Each row is a point. Examples show where two turns around zero, p and q, send a point. Where does a point land after both, in the order given? Backwards means that the second turn is done in reverse. Each puzzle has new turns, and all numbers are rounded.
(in the rows, 100 means zero)

Turn p:
105  62 => 138  99
111 101 => 101 111
 84 137 => 61 90
Turn q:
 62 101 =>  96 138
 99 122 => 122 104
133  67 => 72 63
106 110 => 111  95
Where do these land?
q, then p: 124 112 => 124 111
q, then p: 127  81 => 127  80
q, then p backwards:  51 106 => 149 109
p, then q backwards:  98 100 => 102  99

Turn p:
 79 109 115  96 => 100 124 100 114
 88 133  89  91 => 115 116  69 103
125  28  88  95 =>  51  49 131  93
100 108  93 123 => 123  91 102 106
108 122 114  95 => 111 120  97  84
Turn q:
 93  91 119  57 =>  83  68 121 125
 85  79  86 112 =>  93 108  71 109
121 126  70 130 => 127 114  87  58
 98 120 106  67 =>  88  72 123  92
 70  79 123 102 =>  71 114  99 129
139 104  76 135 => 148 119  84  79
 95 101 119  97 =>  91 105 115 109
Where do these land?
q, then p: 103 107  89 131 => 105 105  72  82
p, then q: 102  85 111 108 =>  93 110 112 112
q, then p backwards: 94 93 88 24 => 113  45  51 120
q, then p backwards: 118 102 100  98 => 106 106 101 116
p, then q backwards:  91 133 129 127 => 138  98 118 131
q, then p backwards:  92  81  83 112 =>  87 116  84  86

Turn p:
121 129 105 145  95 134  94  98  85 =>  97 145  85 137  93  97  96  73 117
 80  88 141  81  91  89  96  99 135 =>  94  44 117 115  91  96 116 104 100
 99 101  87  60 127 100  87 100 123 =>  97  93 123  86  97  95 101 147 112
123 136  76 144 111  72  79 106  57 =>  93 151  81  80  90  61  62  68 102
103 116  80 126  77 114  65 101  48 =>  90 149  61  95  63  99  97  81  85
101  53  91  75  99  85 108  85 149 => 105  46  90  84 128 114 108 134 119
 80  75 109  88 128  97 112  81  99 =>  75  85 111  96 129 103 110 116  81
119  88 128  71  86 103 127 104 101 => 117  74 116 119 103 130  81 104  86
100 114  94 143  91 120  98 148  69 => 135 145  82 118  90  78 111  71  81
 73 100  90  66  95  86 132  79 134 =>  97  67 134  70 115 127 119 105 117
Turn q:
110 105 107 133 124 130  84 103 134 =>  78 103  98 114  77 139  80 102 133
 89 119 108 121 167  96 106  88 119 =>  55  94  67 118  94 141 112  72 102
139 115  92  98 120  88 122 138  60 => 105 118 100 144 116 103 143 132  79
 92 113 125  96  67  82 130  83  74 => 117 107 119  72  96  78 142  81  89
 72  79  80  73 101 150  68 125  91 =>  88  51  98  94 102  85  67 151 107
114 104 136 125  90  67 101 100 122 =>  93 145 121  86 103 121 103  75 102
 91  82  84  98 106  69  60  96 104 => 103 109  80  87 114 109  62 100  71
103  67  81 119  70  77  87  91  81 => 132 112 114  95  85  91  74  99  61
 91 124  68  76  88 153  74  95  78 => 124  60  69  90  86  85  99 146 125
115  36 114  80  93 106 116 110 105 => 105  79 155 120 127  93  77  92  91
 88 127  82 112  89  91 110 109 112 =>  91 124  81 100  83  78 105  99 108
 96 129 123  70  86  91 143  63 120 => 107  98  98  83 117  77 138  50 133
Where do these land?
q, then p: 104  89  79 124  82 105  61  99  70 => 132 116  78 109  63 106  80 108  85
q, then p:  55 115 117  66 147 117 127 114 111 =>  87  77 107  66 145  95 153 105  79
q, then p: 101 119 102 103  80 112  87  63 108 => 109  87  96  97  93 127  87 123 128
q, then p backwards: 144  94  99 100 101 101  77  64  74 => 114  81  90  84  67 116 135 130 104
p, then q: 122  90 125  80  68 103  72  94  98 => 119 102 119  95  72  86  65 123  95
p, then q backwards:  74 140 111  88 126  74 129 153 127 => 112  63 122  83  36 107 139  94  83
p, then q backwards:  99  75  37 102  79  97 133 119  85 => 119 127 118  84  84  65  55  65  82
q, then p backwards:  76  99 140  96 110  67 104  90 112 =>  69 107  89 114 101  81 124  71  77
p, then q: 123  75  90 146  87 137 104 104  90 => 109 108  57 139  63 106 102  99 108
q, then p: 122  76  82 114 105 113  73  84 120 =>  94 111  65 123  78  92 102 117 120
q, then p:  79 128 118  81 115  75 133 116 104 =>  85  99 138  69 130 102 115  83  93

Turn p:
 89  95 111 121 144  76 103 133  77  94 114  82 => 105 125  90 105 106  69 135  70  99 114  80  70
113 121 117  87  83 101  97  98  94  93 108  97 => 111  99 110  98  82  98 106 118  87 103  93 120
 88  94 103  95  66  91  92  76 120  87 123 118 => 129  82 119 103 103 128  98  93 107  81 107 126
119  90 103 121 143  87 116 127 131 103 107  94 =>  96 114  93 140 140  78  99  90  90 108  81  79
128  90 115 128 109  96 107 105 102 134 122  94 => 108  91 106 125 109  92  93  86  73 139 105  84
125  95 107  85  68 118 105  76  98  68  91 124 => 104  79 106  70 113 114  94 126  76  80 106 133
109 116  74 149 117  92 112 139 106 111 111  83 =>  94 109 102 132  93  81  88  76  76  93  80  48
112  93  84  87 102  86  99 137 109 118 100  76 => 109 113  99 115 101 101  93 123 112 115  81  62
 58 136  91  50  93  94 114  59  87 105  48  96 =>  70  97  49  83  54 116  99 120 144  86 101 141
 69 110  66  50  99 125  94  50  76  93 102 115 => 103 125  80  52  76 116  69  98 130  84 126 142
115  70 103 133 108  69 107 122  87 106  81  91 =>  97  73  86 100 120  90 119  90  92 116  83  56
111 101 109 105  90 115  55  90 112  96 102 132 => 106  78 139  95 109  79  91 107 107  89 126 118
103  84 113 114  84 134  76  81 118  84 112  84 =>  84  97 151  89 114 119  94  91  94 104 100 117
 61 104 104  74  93 117 123 107  84 109  78 116 =>  83 116  71  93  82 119 121 116 111  87 133 103
Turn q:
 99 121 176  85  83  95  81 119 123 123 109  68 => 159 104 109 107  79  73  77  67 128 130 134  80
 93  93  76 141  91  84  88  87  98  85 113 116 =>  70  86  97 110 110  89  86  94  99  65  72  99
102 117  80 102  92 115  86 136 103  87 113 114 => 102  88  75 107  66 104  86 112  83  85 100 113
118 100  88  90  84 114  82  79 107  77 105 121 =>  61  98  84  94  93  96  83  94  99 113 103 120
 87 105  80 100 107  68  79  73 104  80  87  35 =>  78 120  80  98 112  65 141  80 106  79 120  54
 80 104 138  95 154  79  83  91  77  83 101 109 => 114 101 124  49  90 111 114  53  96  91  85  87
104  67  98 133  90 111 143  77  40  94 111 120 =>  82 114 147 115 147 127  89  98  78  69  91 137
 81 106  72  96 112 118 115  87  99 125  99 123 =>  96 105 104  92 108 102 101 132  74 116  67 101
101 121  90  88  92  98  90 121  72 134  62 106 => 134 110  80 116  97  94 134 101  89 114  79 130
117  87  82  97  88 113 106  94 110  87 103  58 =>  81 111  82 115 115 101 103 111 100  95 139  84
105 119  91  96  93 107 144 128 125  83  90 105 =>  98 113 107 116  64 122 101 141 118  96 106 100
117 102  99 108 114 105  91 102 115 124  91 107 => 114  97  78  95 110 110  93 105 112 113  84  97
 77  82 141 100  99 107  81 123 114  91  99 129 => 112  61 121 105  72 115  84  71 100 118  93  96
118  75  90  68 100  87 131  83 115 128 118  91 =>  99  91 113  80 135  91 105 141 117 118 125 102
Where do these land?
p, then q:  75  84 113 118 123 133 127 100  74 133  84  80 => 110 120 119 102 114  60  96 129  56 105  89  77
p, then q backwards:  93 119 106 131 114  85 100  75  82  66  80  85 =>  87 104  87 104 106  73  60  86  83  80  93 130
q, then p: 106 105  67 117 102  86 128  92  75 110 113 134 =>  87 104  86  94 115  69 134 122 106  66 111  96
p, then q:  86  77 112 107  87 126 132 135  96  93 107  97 => 116 142 114  99  95 114  94 110  68  85 117  93
p, then q backwards: 119 125  87  96 111  92  66 100 127  77  88 108 =>  95 109  95 124  75  66 111  93 100 112 128 119
p, then q: 117 105 118 118  77 114  83 104 136 102 129  68 => 132 112 115 120 108 121  81  55 107 115  86 101
p, then q backwards:  71  88 121  93 102 128 125  84 128 127  96 104 => 134  75  99  95  78 128 114  98  95  75  75  90
q, then p: 104  67 103 122 130  93  98  79 119  85  89 100 =>  62 127 104  98 114 119  97  91 123 109  95 114
p, then q backwards: 120 127 116  71  96 116  64  83  88 116 133 135 => 108 122 127  57  65  98 117 121  84 117 134 104
p, then q:  66  96  75  68  73 100  67 130 122  72 119 100 =>  96 119  89 104  50 124  73  91 135 111 135  87
p, then q:  90 116  83  77 107  68 130 121  74  96 104  81 =>  87 128  67 128  94  93 124 130 107  97 104 113
q, then p backwards: 127  85 107 110 101  65  87  94  99 126  73 129 =>  92  81 114  88 114  57  86  69 117  82  90  89
p, then q backwards: 125 107  91  70  77  95  92 102  80  96  86  78 =>  95 120  86  86 122 102 114 108 124 115 112 130

Turn p:
148 120 128  93  96  58  98 118  86 125 105 121  88  85 =>  70  71 136 132  92  93  79  91  87 134  90  96 122  73
118  98 111 104 118  72  69 122  79 117  88 101 147  74 =>  78 112 121  97  84  55 119  90 111 120  80  98 108  56
101  93  69  93 109 103 139 107 132  90 138 118  94  81 => 118  51  58 116 109 110 114  79 116 106 108  99 100 111
 55  90  94 121  81 109  82  77 119  84  64  91  78  85 => 116 124 113 110  83  96 114 121 111  55 106 119  87 142
 98  92 130 118  83 107  95  91  72  65  83 104 130  94 =>  93 143 111  95 119  85 110  90  90 112  82 139  98 109
 62  51 103 101 105 142 103  69 101 108  94  93  68 107 => 112 119  76 103 102 114  84 120 102  59 133 121  49 107
112  97  99 132 116 114 102  78  87  83  52  66 112  84 =>  90 111 115  72 124  59  95 107 101  59  76 121  95 111
120 103  88  75  84 147 107 124 159 102 143 111  95 125 => 102  76  36 105 104 143  94 137 119 134  95  77 108 115
 84  94 102 152 116  94  75  70  90  82  93  92  95 114 => 112 124 113  77  76 105  87  83  99  62  72 128  91 106
131 114  88 105  89  77  92 141  54 114  81 122 119 112 =>  83 104 129  76  88  70  82  85 103 146 116 101 138  84
 82 130 135  70 112  59 137 156 120 138 116 114  71 142 => 106  67 145 116  98 144  81  86 112 155 117  33  73 101
132  97  75  53  75  79 126 100 129 126 141 101 122 119 =>  60  71  64 110 113 138 120  87 106 118 122  62 132  84
 74  82  85  84 121 113  83  72 103  55  93  77  68  96 => 143  98 102  88 111 118 122 126  90  54 107 127  88  98
 72  95  84 107  88 132  96  77  92  92 123  56  85  79 => 137 127  69 116 118  97  95 106  95  52 103  96 105 102
111 144 111  92 109  93  94  97  76 121  85 133 127 103 =>  79 100 115  87  79  73 103  90  58 134  92  83 103 101
Turn q:
 59  93  70  86 127  90  80 107 142  69 138  91  78  77 => 103 105  74 128  70  85  95 114  66  55 127  93  92  50
126 144 133 105 101 113 147  98  69 114  80  76 106  99 => 101 110  99  69 161 104 130  91  93 111  68  98 102 136
 91  81  93 122 113 120  67  82  96 111  90  89  55  64 => 141 109 118 103 104 122  90 100  82 118 134  72 102  64
113  60 128 120 101 100  97  79 139  97 116 102  48  66 =>  92 104 139  83 102 112  78 131  56 112 126 102 118  50
 87 128  95  53  87  90  91  86  84 100 104 138 114 129 =>  85 106  81 103  70 107  89  54 115  95  60 117  79 107
 82  53 100 126 136 120  93  99 105  60 123 120  79  69 => 145  94 123  84  77  80  98 126  81  83 136 122  95  56
 85 113  68  64  89  91 122 129 102 134  91 133 137 109 =>  82  77  84 122  59  85 126  92 116 107  50  81  88 123
112 110 134 111 116  96 121  92  93 118  45  76 120 139 =>  92  77 119  81 147 136 108  98 131  81  83  91 106 139
143  99 104  93  93  80 127  79  67 102  65  67 128 101 =>  91  73 119 117 159  95 107  75 107 118  93 115 105 137
136 137  98 126  93 105 120  67  90 130  88  95 144 129 =>  89 105 115  80 127  83  89  69 118 100  78  78 129 162
 93  76  92  73 112 110  69 131 106 104 148  99  96 107 => 100 116  79 122  52 109 123 105  97  93 120 123 124  82
107  86 117 115  94 124  62 109 132  66  95  98  87  59 => 127  86  77  87 100 108  63 136  78 115 128 107 115  71
 94  92  56  94  93 102  95 130 112  74 116 116  67 122 =>  80 104  76 101  73  75 111 101 128  99 122  96  89  54
 58  97  91  90  55 103 104 101  93 105 117 100 117 118 =>  76 111  87 104  64 101 102  96  98 107 113  98  61 133
113 132 120 121  91  55 106 112  69 119  84  99 124 111 =>  96 125 110 119 134 100  93 112 132 106  60 104  95 138
Where do these land?
p, then q backwards:  91 105 100 149  98 103  62  72 111 134 126  80  81  72 =>  68 125  81  88 129  65  66  98 126 101 126 130 124 104
q, then p:  86  70  77  81 103 111 103  96 120 114  99 109 146 108 =>  80 137  95 101 112 132  97  86 125  95 118 126 108 109
p, then q backwards: 106  91 123  89  88 105 123 118  98  98 122 150 137 115 => 118 102  95  67  42 113  98 107  71 108  95  94  83  95
p, then q backwards:  93  99 142  71  94  73 115  72 118  96  89 121 130  76 =>  91  86  92  61  86  72 147 105  80 124 107  75  90  97
q, then p:  94  98  99  97  75  88 117 129 116 102  72 135 127  79 =>  86 106 130  99  88  97  87 120 148  98 135 101  98 100
q, then p: 104 101 106  56  89  54  97 118  80 114 112 113 122  84 =>  84 108 118  86  67  76  71  87 110  99 108 117  89 147
q, then p backwards:  81  85 106  87 118  83 106 103  86 109  77 141 104 119 =>  93  89 117 125 131  70  85 106 131  91  97 100  90 100
q, then p:  97  88 121 106 100 118 128 109  73 115  77 104 152  90 =>  63  91 111  69 115 132  74 108 114 123 122 105  81  96
q, then p: 128  90  79 143 123 100  40  87 101  72 113  75  85  90 => 101  91  69 112  77  94 116  84  99 111  35  99 132  59
q, then p: 112  81  80 115 121 114  87  82 101  94 124  80  50  60 => 104  96  89 135 116  66  93  66  75 103  72  96 117  59
q, then p backwards: 147 114  79 130 105  99  91  70 109 121 103  71  64 100 => 113 116  95  83  67  79 121 123  56 116 106  61 117 110
p, then q:  71 120  87  76  78  93 122  76  78  76  97 128 117 102 =>  90 126 125  84 102  82 129  58 103  91  89 116  95 126
q, then p backwards:  86 142  98  96 133 116 130 154 108  80  97  72  84 149 =>  93  61  62  82 107 119  99  74 142  90  97  52 149  96
p, then q:  99 149 120  66  87 148  97 128  98  93  75  72  49 142 => 119 120  56 113 110 142 151 116 141 104 106 124 155 110
p, then q backwards: 103  68  83 138  89  93  83  86 103  82 117  50  51 115 =>  94 108 136 111 154  80  50  89 110  81  93 104 108 134
